Every row gives one point. The points of each table are mixes of a few directions, plus a little noise. How many directions does each table use, and how many do they share? Where both have some left over, give the other angles between the two spaces (their principal angles), to ten degrees, smallest first.
In the rows, zero is written as 128.

First (7 x 3):
[[ 96 143 132]
 [165 100 113]
 [213 134 155]
 [133 156 154]
 [ 73  91  82]
 [115 176 166]
 [103  97  95]]
Second:
[[165  56 126]
 [ 84 135 137]
 [116  95 132]
 [ 91 170 133]
 [182 179 112]]
Directions: first 2, second 2, shared 1; angles 50

First (9 x 8):
[[125 115 200 146 102 121 165 143]
 [126 148 204 140 152 118 165 172]
 [111 137 105  84 142 104 173  89]
 [118 131  72 107  96 165 154 112]
 [126 129 112 139 110 125 180 137]
 [144  66  69 152  56 130  75  78]
 [127 163 107  95 207 125  67 127]
 [159 129 142 181 183 106  24 171]
 [116 132 141 108 104 159 154 124]]
Second (7 x 8):
[[135 138 138 139 155 130  97 153]
 [122 119 122 119 109 127 147 112]
 [114 103 108 104  74 124 185  79]
 [144 155 150 153 184 133  68 181]
 [147 164 160 162 207 136  45 203]
 [109  92  99  94  53 119 208  57]
 [122 121 123 121 113 125 142 114]]
Directions: first 5, second 1, shared 1

First, 11 rows:
[[ 60  87 138  83 134 123 143  73 192 110 177 133]
 [163 140 129 122 137 106 146 111 148  94 139 122]
 [ 80 137 112  91 130 134 107 153 142 182  96 147]
 [ 88 140 115 101 151 135  95 159 112 206  70 158]
 [140 120 140 134 177 164 149  74 153 122 172 107]
 [167 110 143 171  78  95 145 127 102  52 153 115]
 [165 119 148 131 156  73 135 101 105  94 111 151]
 [107 118 128 143 116 160 121 136 118 145 137 118]
 [177 164 114 183 103 174 116 184  78 150 111 100]
 [141 134 122 129  75  85 129 157 124  89 118 133]
 [119 140 120 121 150 159 122 131 136 165 124 123]]
Second:
[[140 137 124 151 144 196 139 116 141 141 167  89]
 [142  97 152 148 100  40 115 140  58  88  82 172]
 [106 140 115  88 131 117 126 133 163 142 118 138]
 [127 132 125 126 131 138 130 126 136 132 133 123]
 [106 147 111  89 139 143 130 128 178 151 132 125]
 [144 147 119 162 157 249 146 107 158 154 196  61]
 [122 124 129 117 122  99 123 133 124 123 111 144]
 [132 101 147 132 101  34 113 142  72  93  77 178]
 [133 126 130 138 128 135 129 126 122 126 133 123]]
Directions: first 5, second 2, shared 2

First, 10 rows:
[[114  68  47 187  99 228 165 100 116 151 120 110  82 107 108 153  62  77
  117 104]
 [154 139 202  70 133  81 111 149 105  95 132 144 161 149 133 119 181 152
  152 173]
 [138 128  58 173 140 168 178 152 144 118 144 125 122 125 121 102  76 124
  111 115]
 [150 134 167 125 152  95  74 113  87 141 132 100 158 135 181 146 180 143
  148 141]
 [ 99 155 105 146 114 131 161 132 165 129 129 155 135 129 129 102  92 120
   97 122]
 [106 126  96 161 120 150 128 106 137 154 123 120 116 117 137 138 104 110
  113 105]
 [135 139 155  86 142  87 113 147 148 115 125 133 115 128  94 125 154 154
  141 119]
 [ 98 155 193  78 103  81 114 120 147 124 114 165 142 137 122 124 156 133
  123 146]
 [169 106 184 103 139 115  90 123  61 116 132 107 158 143 163 148 185 136
  164 171]
 [116 130  70 152 138 145 148 136 169 138 128 122  91 111  95 122  90 128
  113  83]]
Second:
[[126 138 145 108 117 113 131 132 137 117 136 146 132 125 110 117 139 138
  119 127]
 [128 125 129 129 122 130 131 125 126 129 133 132 126 123 129 129 132 130
  128 126]
 [ 90 166 105 148 142 109 180 160 188 126 107 153 134 153 164 106  70 123
  144 146]
 [118 158 115 129 177 108 122 156 156 126  82 107 141 168 134 117  89 113
  137 153]
 [110 135 142 122  78 120 175 128 153 119 166 185 123 101 131 111 138 148
  121 115]
 [137 129 133 118 146 124 105 130 119 125 114 111 133 139 114 130 132 124
  124 134]
 [135 133 163  91 100 111 124 125 127 110 153 157 132 112  91 113 165 148
  106 120]
 [117 142 138 117 114 114 147 137 149 119 136 154 131 127 122 113 127 137
  122 128]
 [142 117 148 109 111 130 111 116 108 122 146 132 126 113 105 130 161 138
  115 118]
 [171   8  60 231 120 244  85  46   7 194 151  33  86  79 200 225 143  91
  170  91]
 [133 155 131 107 181 103  96 152 139 119  82  99 144 168 108 118 111 118
  126 152]]
Directions: first 5, second 3, shared 1; angles 40, 70

First:
[[137 127 112 122  94 177 161 100  86 128 132 191  96  54 160 177  64 119
  125 119 111 155 136 173 151  87 102 130 103 142 105 101]
 [157 156 115  65  93 125  95 101 110 142  94 133 106 131 108 186  71 128
  152  93 143 101 147 170 185 124 143  92 166 210  78 164]
 [173 163 179  63 151  59  87 127 131 151  94  87 166 170 114 105 103 174
  105 144 143  86 106 113 117 135 159 135 134 125 105 177]
 [136 109  95  96 101 137 149 115 115 121 139 138 113  91 138 178  84 114
  177  85 121 129 137 171 156 115 127 114 141 179 131 132]
 [158 142 117  84  96 145 136  90  92 142 114 165 106  81 145 183  53 134
  134 107 119 126 135 173 158 100 122 123 122 166  97 135]
 [126 110  90 161 153 123 167  74 137 149 159 119 139 107 156 115 161 141
  130 122  86 124 108  99  62 151 126 177  85  68 215 130]
 [124 116 168 106 145  85 107 198 152 101 127  84 160 171 105  93 142 128
  144 136 159 122 121 119 136 131 144 109 158 140 112 135]
 [109 150 145 179 167 111  94 131 162 143 117  95 145 198 103  65 215 140
   82 168 133 114 122  60  87 171 138 143 125  71 149 138]
 [ 42  77 132 232 148 157 131 237 182  65 167 104 133 180  99  61 249  71
  142 153 156 174 145  87 125 149 111 102 157 101 149  68]
 [ 85 120  93 229 143 180 154  97 139 136 153 153 110 121 142 100 207 113
   93 152  98 154 131  84  80 150 103 161  89  55 184  91]
 [162 138 162  70 117 110 126 137 103 128 112 139 136 105 138 145  58 145
  125 130 137 125 120 160 150  95 131 123 126 151  84 136]]
Second, 11 rows:
[[ 89 139  98 148 213  98 128 124 155 145 159  88 181 184 102  40 213 169
  124 142 150  89 106  81  91 168 172 125 137  92 187 160]
 [117 124  95  93 123 155 155 130  97 118 147 165 123  83 133 152  78 129
  162 102 146 132 136 184 177  95 135  93 144 183 105 124]
 [161 107 143  96  35 142 109 147 123 101  94 136  74 105 129 228  60  70
  171  87 118 153 162 177 185 110  97 107 158 207  74 113]
 [106 155 131 162 179 105  94 126 159 148 122  90 155 202  96  61 212 152
   94 158 144  99 119  68  96 173 153 131 136  87 152 153]
 [137 103 135 140 137  95 138 129 153 126 139  90 144 139 138 116 154 127
  139 125 105 126 113  99  81 149 127 161 112  92 179 131]
 [131 157 133 110  92 180 119 125  86 127 104 192  92  93 128 169  68 119
  108 132 146 145 151 176 192  87 113  94 137 175  46 111]
 [133 153 144 132 124 170 146 110  85 139 122 193 115  76 154 130  83 145
   77 159 125 149 125 148 138  85 110 135  91 105  87 102]
 [ 89 146  96 141 211 120 144 117 130 146 163 122 175 150 116  46 182 176
  112 148 151 100 105 102 103 143 165 123 124  92 168 148]
 [112 132 120 145 170 105 123 126 150 138 140  97 156 166 114  80 182 147
  121 139 134 108 115  92  97 157 148 136 129  98 165 145]
 [164  84 157 136  98 100 154 127 142 118 133 105 125  97 169 154 111 110
  137 123  77 152 112 113  72 127  98 187  86  81 174 108]
 [168 108 156 104  26 138 100 147 128 103  84 130  68 112 130 232  65  65
  162  93 112 156 163 167 177 114  91 116 154 197  72 111]]
Directions: first 5, second 4, shared 3; angles 90

First (10 x 32):
[[125 126  55 107 178 109 105 122 158  94 121 109 157 116 112 175  86 189
  155  97 142  94 127  87 165 115 162 140 146 138 118 135]
 [100 120 212  90 142 150 152 121 145 102 127  83 134 135 136 169 119 118
  165 115 110  68 114  92 103 117  63 180 134 128 162  88]
 [172 148 201 170  89 153 137 148  74 149 140  97  77 126 124  96 183  74
   91 171 146 186 112 174 106 138 150 145 123 129  76 108]
 [134 126   7 113 151  93  99 111 155 121 116 165 155 111 119 147  97 197
  137 105 136 115 157 114 170 123 189 103 128 119 137 166]
 [131 131 123 191 129 132 119 169  98 142 143 135 124 148 120  71 135  76
   85 146 144 204  91 161 132 142 123  79 142 167  63 137]
 [ 61 100 154 133  92 128 156 129 141 168 129 217 149 166 161  58 123  69
  115 126  78 137 136 152  90 145  16  53 109 128 200 148]
 [124 129 192  97 137 146 144 119 136 106 127  80 122 123 130 170 129 131
  157 123 122  81 121 100 111 117 104 183 132 122 146  94]
 [176 143 112  87  98 120 126  86 127 134 115 127 100  89 130 170 156 185
  142 135 132  93 183 131 132 119 206 178 102  71 163 132]
 [101 117  86 166 139 118 118 153 129 140 135 168 151 151 127  78 108 100
  103 124 126 172 107 143 137 139 100  61 138 162 106 152]
 [157 140 137 126 126 132 124 124 117 122 128  99 110 113 121 147 142 141
  129 136 142 128 132 129 131 124 166 159 127 119 110 118]]
Second (8 x 32):
[[142 103 124 133 153 136 121  86 117 142 162 141 112  80 166 153 181  74
  109 138 122 131 175 139  81 140 115 161 167 109 112 159]
 [131 118 127 128 138 131 125 112 124 134 141 132 123 110 141 137 150 107
  121 131 125 128 145 133 110 134 122 141 143 121 122 139]
 [113 157 135 124  99 117 134 180 142 112  88 114 147 186  84 100  67 192
  150 116 134 124  72 114 183 113 145  88  81 149 147  91]
 [112 160 135 122  97 118 136 182 141 112  84 112 147 190  80  98  64 197
  151 116 134 124  70 112 187 112 145  86  77 152 147  90]
 [146  90 119 133 166 142 118  63 110 148 180 145 106  58 185 164 206  47
  101 142 120 132 196 146  59 146 107 179 191 101 105 175]
 [122 140 132 126 115 124 132 149 134 121 109 121 136 153 107 117 100 155
  137 124 130 125 104 121 153 121 134 111 108 139 137 111]
 [113 159 136 123  96 116 137 184 142 111  84 113 148 189  80  96  62 198
  151 115 136 125  69 113 188 112 145  87  76 151 149  90]
 [144  94 119 133 161 141 119  70 113 146 175 144 107  63 179 160 198  53
  103 141 121 133 193 145  64 145 108 173 183 103 106 170]]
Directions: first 4, second 1, shared 0; angles 70
